Every row gives one point. Each copy is the shape, with its points in the same order, turned, moved and blurred by noise. Is it also mirrored, or only turned?

Shape (7 x 3):
[[  3.2  13.6  -4.7]
 [ -1.1   4.1  -3.4]
 [ 12.8  -9.9  18.7]
 [ 19.5 -16.4 -10.2]
 [-33.6   4.3  22.9]
 [-33.2   2.9 -10.1]
 [ -0.5   1.6   2.1]]
Copy 1:
[[ -4.9  -9.6   3.3]
 [  0.5  -2.7  -2.4]
 [ 20.9  10.4  14.4]
 [ 28.4 -13.4  -1.4]
 [-15.6  35.7  -7.3]
 [-15.1  10.0 -27.8]
 [  2.7   1.7   0.6]]
Copy 1 is: mirrored
Copy 2, 7 rows:
[[  6.6 -11.8 -10.8]
 [  4.6  -0.8  -9.5]
 [ 12.9   5.1  18.5]
 [ 30.2  14.5  -4.9]
 [-34.0   2.5   6.3]
 [-22.6   9.2 -25.1]
 [  2.9   0.8  -2.4]]
Copy 2 is: mirrored

Shape, 9 rows:
[[  4.4   5.8   0.3 -23.3]
 [  4.6   0.4 -20.4   0.9]
 [-10.5   5.1 -24.0   5.1]
 [ 16.0  23.7 -11.7   6.2]
 [  2.9   6.9  23.5 -13.7]
 [ -9.6  -5.3   1.5  10.3]
 [-21.6  14.1   7.3 -23.8]
 [-10.2  38.4   0.6  11.6]
 [ -2.7 -16.3 -16.2  -4.5]]
Copy 1:
[[ 18.7   2.9 -14.4   0.3]
 [ -5.8  18.8   3.0  -2.0]
 [-17.7  15.2 -10.4   2.0]
 [  1.1  16.2   9.2  24.6]
 [ 21.4 -21.7  -2.2   4.6]
 [-13.5  -8.2   3.4  -5.0]
 [  5.0 -12.1 -29.6   3.1]
 [-14.1  -7.5  -9.5  38.9]
 [ -4.2   9.6  -0.6 -21.4]]
Copy 1 is: mirrored
Copy 2 (9 x 4):
[[  9.0  -7.0  21.1   7.3]
 [  4.6 -19.7 -10.0  14.4]
 [ -6.4 -19.7  -8.7  24.0]
 [ 15.7   5.6 -11.1  20.0]
 [ -1.0  10.0  25.5  -3.6]
 [-16.9  -7.1  -2.4   0.5]
 [-10.5  -4.0  31.1  22.7]
 [ -8.9  21.7  -3.8  34.5]
 [ -3.2 -29.8   0.0   3.2]]
Copy 2 is: mirrored
Copy 3 (9 x 4):
[[-11.1   2.2  24.7  -5.5]
 [ 19.2  -1.1  12.1  -8.5]
 [ 20.5  11.1   5.0 -17.5]
 [ 15.2  13.8  11.0  15.9]
 [-25.8  -0.7   7.4   3.8]
 [  1.0  -3.2  -8.1 -13.5]
 [-23.7  20.6  14.1 -19.8]
 [  1.6  35.7  -7.7   7.7]
 [ 11.2 -11.5  10.8 -21.7]]
Copy 3 is: only turned
